Rows are points. The ring and each string are closed loops that go straight from each point to the next, and from the last back to the first. Before rounding, they use only three directions, however many columns there are. Count how often each string passes through the ring. Passing back the other way cancels.
(in the rows, 128 means zero)

Ring (8 x 4):
[[142 157 134 111]
 [103 171 131 110]
 [ 74 159 124 111]
 [ 58 116 114 114]
 [ 84  69 126 120]
 [113  56 139 124]
 [158  74 147 122]
 [167 110 140 116]]
String:
[[ 66 104  98 111]
 [ 93  99 133 119]
 [ 97  86 156 125]
 [ 94  27 147 130]
 [121  30 129 124]
 [132  66 116 116]
 [148  69 123 117]
 [180  66 143 120]
 [194  88 168 124]
 [198 117 142 114]
 [177 142 119 107]
 [135 138 113 108]
 [123 140 113 108]
 [115 174 111 105]
 [ 90 202 128 107]
 [ 76 176 145 114]
 [ 79 145 145 118]
 [ 27 156 118 112]
 [ 37 124  91 109]]
Times through: 1
String:
[[146 189 117 103]
 [114 193 143 110]
 [ 75 209 130 107]
 [ 54 178 110 107]
 [ 47 146 127 115]
 [ 70 115 142 120]
 [ 67  92 148 124]
 [ 97  91 142 121]
 [108  96 115 114]
 [127  36 126 122]
 [169  24 165 131]
 [165  74 177 128]
 [135 107 156 121]
 [134 117 137 116]
 [143 138 116 108]]
Times through: 2

Ring (6 x 6):
[[195 131  93 123  89 132]
 [165 166 141 113  84 135]
 [109 167 180 108 146 114]
 [ 91 145 177 111 191  97]
 [107 129 110 126 205  99]
 [167 124  74 130 139 120]]
String:
[[131 140 169 110 141 110]
 [150 148 181 105 104 119]
 [126 205 181 105  90 138]
 [ 96 169 221  99 147 108]
 [ 60 178 178 111 205 102]
 [ 94 172 143 117 176 113]]
Times through: 1

Ring, 8 rows:
[[162 146 165 191 147  80  70  97 119]
 [175 191 148 182 129  66  87 117 113]
 [186 204 112 143 111  83 122 137 114]
 [182 188  94 116 108 107 141 143 120]
 [146 141  97  87 127 142 149 141 139]
 [125 117 114  91 143 148 137 131 148]
 [120  94 145 127 160 137 103 108 146]
 [141 104 162 170 159 110  76  93 132]]
String:
[[ 98 110 170 139 172 119  91 111 151]
 [144 140 140 142 143 109 104 117 132]
 [169 102 140 167 143 117  84  91 122]
 [182 100 141 180 141 112  76  84 116]
 [157 140 139 153 139 105  98 112 126]
 [137 158 162 164 150  87  88 115 131]
 [157 167 181 208 151  59  59  98 117]
 [191 166 158 210 133  63  65  95 105]
 [196 162 137 187 125  79  83 103 107]
 [171 158 131 155 130  97 102 116 120]
 [158 204 145 161 131  69 102 131 121]
 [177 249 137 167 115  46 108 144 111]
 [165 230 129 145 118  66 120 147 120]
 [151 183 130 134 130  94 118 136 129]
 [180 165 110 136 118 106 121 126 119]
 [215 181  72 118  92 114 145 137 109]
 [182 195  75  91 100 119 161 156 123]
 [164 190  71  69 104 131 174 164 133]
 [181 149  62  74 103 151 168 146 129]
 [184 124  86 110 116 142 136 122 124]
 [150 141 117 118 133 124 125 127 133]
 [112 144 125  93 146 132 137 142 150]
 [ 95 130 130  83 154 142 139 142 158]
 [145 129 126 125 140 125 116 120 135]
 [155  93 118 124 140 145 113 107 134]
 [129  68 134 121 157 155 106 101 145]
 [ 94  84 163 127 175 138  96 107 155]]
Times through: 0
String, 20 rows:
[[ 89  86 142  95 168 156 121 121 161]
 [124  68 141 126 161 151 101  99 146]
 [163  93 131 149 143 131  95  96 128]
 [144 125 145 149 148 113  96 109 132]
 [124 142 163 153 157  99  91 115 138]
 [138 128 183 194 163  83  60  92 128]
 [161 143 189 223 156  62  44  83 115]
 [186 153 154 199 135  75  70  95 109]
 [203 171 145 203 124  66  73  98 102]
 [192 212 147 194 121  50  84 118 105]
 [210 185 117 172 109  79 101 116 103]
 [186 152 115 148 121 106 110 116 116]
 [162 191 121 133 123  92 123 138 124]
 [161 204 109 116 117  96 139 150 127]
 [186 204  66  83  94 120 170 162 122]
 [185 160  68  86 103 139 161 145 125]
 [182 130  89 111 116 138 136 124 124]
 [154 141 118 123 133 122 121 125 132]
 [131 141 126 112 141 125 125 131 141]
 [ 72 120 140  76 166 148 138 143 168]]
Times through: 3

Ring:
[[152  32 111 122  81 120 124  77  57 168 134 135]
 [155  80 134 112  97 119 131 115  95 149 127 166]
 [148 130 147 102 124 126 127 148 130 129 120 163]
 [137 172 151  90 152 138 119 171 158 110 110 137]
 [128 158 132  84 154 149 113 154 143 111 104  96]
 [132  98 113  98 127 143 111 112  99 136 115  87]
 [143  44 105 117  96 130 115  79  63 161 129 105]]
String (25 x 12):
[[138 207 163  75 164 142 127 197 183  93  99 151]
 [141 164 162 114 149 127 110 168 157 123 130 159]
 [143 118 144 121 128 125 110 135 122 141 135 147]
 [144 108 135 110 121 128 118 128 113 139 126 140]
 [147 118 133  86 117 133 136 138 118 126 106 145]
 [157 109 143  94 103 122 144 138 116 133 113 182]
 [160  95 143 104  95 117 142 130 107 142 121 190]
 [152  84 139 127 104 116 120 116 100 155 140 166]
 [145  91 134 124 114 123 112 116 102 151 137 143]
 [147 113 133  91 115 132 133 134 115 129 110 145]
 [151 129 143  85 117 129 141 149 128 122 106 166]
 [153 163 160  82 129 128 143 176 155 111 104 187]
 [145 164 161 103 143 128 121 171 157 119 122 168]
 [140 196 163  83 158 137 126 191 177 100 105 158]
 [133 198 164 100 170 138 107 188 179 106 119 140]
 [134 136 143 119 145 132 100 142 133 134 134 124]
 [138 129 133  96 133 137 119 139 125 126 114 124]
 [135 169 137  66 148 149 130 167 151 100  89 117]
 [127 200 142  63 170 155 121 184 172  89  87 102]
 [123 204 144  73 179 156 110 184 175  91  96  93]
 [128 155 140 105 157 141 100 152 144 121 122 104]
 [133 131 137 117 144 135  99 137 128 134 131 113]
 [126 185 150 100 172 144  99 173 166 109 118 108]
 [127 231 159  66 185 153 118 207 197  80  91 119]
 [136 197 151  65 160 147 131 189 173  91  89 134]]
Times through: 3
String, 17 rows:
[[151  52 128 138  93 114 113  92  76 169 149 152]
 [146  78 131 130 110 121 110 107  93 157 142 140]
 [151  97 131  96 105 127 135 124 104 137 114 152]
 [161  85 133  90  88 121 152 123  97 139 108 180]
 [162  54 128 112  77 114 142 101  77 158 127 180]
 [154  35 123 139  83 112 116  81  64 175 149 154]
 [147  57 121 127  98 121 114  92  77 163 139 134]
 [146  69 116 106 100 129 125 100  82 149 121 127]
 [146  46 103 103  90 131 128  83  63 155 117 112]
 [141  31  94 112  91 133 116  68  51 163 125  90]
 [136  36 100 133 103 130  97  68  57 171 143  83]
 [137  57 111 132 111 129  99  85  74 164 142  97]
 [140  81 120 115 114 131 112 105  91 149 129 114]
 [144  65 106  93  98 136 130  95  76 145 110 110]
 [150  15  97 114  74 125 127  62  41 170 127 116]
 [155  27 105 107  72 123 137  75  52 163 121 138]
 [160   7 113 135  63 110 128  65  43 182 145 160]]
Times through: 3

Ring, 7 rows:
[[118 139 156 103 157 137  57 163  98 165 164 117 142  67]
 [133 126 121 103 143 148  73 131  80 176 145 122 142 110]
 [144 117 102 118 131 137 109 109  89 163 123 127 133 142]
 [160 115  92 164 127  93 175  98 129 128  94 137 109 158]
 [149 117 115 166 118  81 193 100 153  96  93 132 102 165]
 [126 120 144 134 112 105 157 109 142  96 114 121 113 158]
 [114 133 162 110 135 126  94 143 119 130 147 115 131 104]]
String, 24 rows:
[[132 131 141 138 141 104 125 138 131 128 130 124 120 106]
 [128 123 134 120 124 124 121 118 116 129 127 121 126 138]
 [105 131 170  94 127 139  84 138 113 127 152 110 135 114]
 [108 146 178 103 161 130  53 177 112 152 172 113 140  50]
 [122 142 156 118 163 122  69 169 111 159 160 120 136  57]
 [133 131 135 127 145 118 105 139 114 146 137 124 128 102]
 [123 126 139 102 133 142  84 130  96 152 144 118 138 118]
 [119 136 144  87 157 158  34 157  74 188 169 116 152  72]
 [128 138 133  95 167 154  31 163  69 202 169 120 152  59]
 [136 128 124 120 146 129  93 135  99 162 138 125 134 104]
 [134 120 119 112 129 138 103 115  95 154 130 123 134 138]
 [137 119 115 117 126 133 114 110  99 149 124 124 130 144]
 [141 109  99 111 112 144 122  88  88 150 114 125 132 177]
 [163 107  71 140 120 124 151  82  94 156  96 136 123 179]
 [166 119  86 168 142  92 162 111 123 146 100 140 113 135]
 [148 120 110 146 131 105 147 112 122 133 111 131 117 141]
 [145 112 107 140 113 111 161  92 122 121 101 129 116 174]
 [167 111  87 187 119  68 219  87 155 100  75 141  95 178]
 [172 119  94 211 133  43 234 103 176  91  73 145  86 152]
 [152 124 116 172 135  76 178 119 151 111 102 134 104 132]
 [135 120 125 132 122 114 139 111 122 124 117 125 120 147]
 [131 113 131 137  99 104 178  89 143  87 100 123 109 188]
 [121 112 146 129  89 107 179  86 149  72 102 118 108 197]
 [125 127 153 140 124  97 150 126 149  97 121 121 113 131]]
Times through: 5
String (26 x 14):
[[114 149 162  88 180 153   7 190  77 199 188 115 156  22]
 [120 151 162 111 182 129  36 192  99 182 178 119 145  19]
 [129 132 141 123 145 121  99 142 113 146 141 122 130  99]
 [115 126 152 101 125 138  94 127 108 134 142 115 134 127]
 [102 130 176  96 120 135  95 134 122 113 148 109 132 123]
 [110 126 167 116 113 116 132 122 140  94 130 113 120 143]
 [134 130 141 149 137  92 145 133 144 114 122 126 113 115]
 [133 120 130 131 120 114 141 110 126 118 117 123 119 150]
 [134 116 127 136 111 108 160  99 134 105 107 124 114 168]
 [140 123 125 145 129 101 149 117 132 121 114 128 115 136]
 [147 125 122 162 136  85 164 122 145 116 109 132 109 127]
 [140 121 123 143 124 103 152 111 132 118 112 127 115 146]
 [141 125 125 148 134  98 148 122 134 123 116 129 115 128]
 [143 119 128 170 114  72 204 102 167  79  92 130  97 165]
 [128 113 138 139  94 100 186  88 152  75  98 121 106 192]
 [117 118 156 129  97 105 169  99 152  74 110 116 110 178]
 [118 131 162 130 129 105 130 135 143 105 132 118 118 118]
 [126 131 147 126 139 114 112 139 124 131 137 121 125 106]
 [107 149 183 107 164 124  55 184 118 148 174 113 138  41]
 [107 142 172  91 155 144  43 169  98 161 173 111 145  61]
 [111 143 165  89 162 150  31 173  87 177 177 113 150  52]
 [117 134 149  91 148 151  51 151  85 171 162 115 146  85]
 [127 125 133 109 132 136  96 125 100 149 137 120 134 124]
 [133 134 134 123 154 123  88 148 105 161 145 124 133  85]
 [123 143 146  98 173 148  28 175  78 196 175 119 151  42]
 [115 143 154  81 171 162   9 177  68 202 184 114 158  41]]
Times through: 0
